Rows are points. Two turns around zero, p and q, are shown by what they do to some points. Write where each new point lands after one turn and then the other. Backwards means that the second turn is done in reverse. Each puzzle has new turns, and all numbers are rounded.

Turn p:
[-40  35] -> [-47  24]
[ 8 12] -> [ 5 14]
[ -1 -41] -> [  9 -40]
[33 -6] -> [33  2]
Turn q:
[-16  -7] -> [-15  -9]
[-32  23] -> [-35  18]
[ 47 -16] -> [49 -9]
Where do these land?
q, then p: [-40   1] -> [-37 -15]
p, then q: [ 21 -31] -> [ 31 -20]
q, then p backwards: [19 31] -> [22 29]

Turn p:
[-32  44  -1   4] -> [-19  43 -27   5]
[ -2  30 -15 -19] -> [ 11  18 -29 -13]
[ -9   3 -11 -21] -> [ -3  -4 -19 -16]
[16 -7 44 30] -> [-1 14 53 13]
[ -1 -27 -10  16] -> [ -6 -26   6  19]
[  7 -84  -2 -34] -> [-12 -82  21 -31]
[21 42 -5 24] -> [30 37 -5 23]
Turn q:
[-29  48  35 -22] -> [ -7  25  23 -60]
[ 38 -41  -1  -1] -> [ 25 -39  -2  31]
[  8 -11 -25 -24] -> [  5 -16 -33  -2]
[-35 -10  13  43] -> [-41  15  31  22]
[ 1 52 -7 -5] -> [ 15  42  -9 -26]
[ 17 -37 -15   8] -> [  3 -26 -11  34]
Where do these land?
p, then q backwards: [-18  12 -42 -31] -> [ -2   0 -42 -38]
q, then p backwards: [-12 -47  31 -21] -> [ -3 -61   1  -8]
p, then q: [ 11 -19 -16  33] -> [-3 -2 22 36]
q, then p: [-17  24  18  43] -> [-13  52  12  -3]
q, then p backwards: [ 35  30   9 -24] -> [ 41  19  -4 -26]

Turn p:
[ 14 -35  -8  43  43 -37] -> [  2 -31 -21  41  -1 -59]
[  4   6  43 -11  11  35] -> [30 17 32  4 31 13]
[  4 -30  -7 -28  42  -2] -> [-11 -18  15 -16  32 -39]
[ 61  31 -13  13 -26  28] -> [ 60  -7 -32 -28 -15  27]
[ -9 -40 -25  13 -36  -3] -> [-27 -46  -6   9 -17  22]
[-20   5  41  27   4  -2] -> [ 8 21 16 45  1  4]
[ 21  41   4   6 -38 -10] -> [ 24  22 -11 -12 -43  23]
[-39  14 -18 -28 -20 -39] -> [-54  23   5 -17 -31  -1]
[-37   8 -18 -35  20  30] -> [-34  20   2 -26  45  10]
Turn q:
[  6  47  -3 -11  24  31] -> [ 32  13 -11 -24  31  32]
[-36 -31 -57 -32  13  37] -> [-46  -2 -63 -18  38 -15]
[-32 -30   9  -8  -5  13] -> [-38 -18  -7 -19 -10  -1]
[ 24  27  16  34 -13 -79] -> [ 26  33  69  42 -19 -21]
[ -9 -34 -27   2 -29  33] -> [-34 -11 -47  16 -12   7]
[ 15  14  15 -16 -26 -40] -> [ 19  29  20   1 -34 -21]
[ 40   1  33  12  25 -11] -> [ 43 -30  28   5  -3  -5]
[-9  6 14 18 12 16] -> [ -3 -14  11  -4   9  24]
Where do these land?
p, then q backwards: [-38 -26 -41 -39  38  40] -> [-61 -12 -29  -2  58  19]
p, then q: [ 26  -4  50   1 -50 -39] -> [ 13  -5   3  17 -77  27]
q, then p: [-35   9  -3 -14   5  47] -> [-27   3  -2 -33  43  10]
q, then p: [-23 -10  -3  21 -15 -14] -> [-14  17   5  28   1  15]
q, then p backwards: [ -3  11  32  23   3 -20] -> [  0 -15  35 -17 -19  -2]
p, then q: [ 32 -18  44  38 -16 -13] -> [ 18 -28   9  50 -38  10]
p, then q: [ 16  20 -33 -30  29  -9] -> [  8  34  -5 -22  11 -41]
p, then q: [ 26  17 -47   0   6   7] -> [  1  19 -38   1  16 -34]
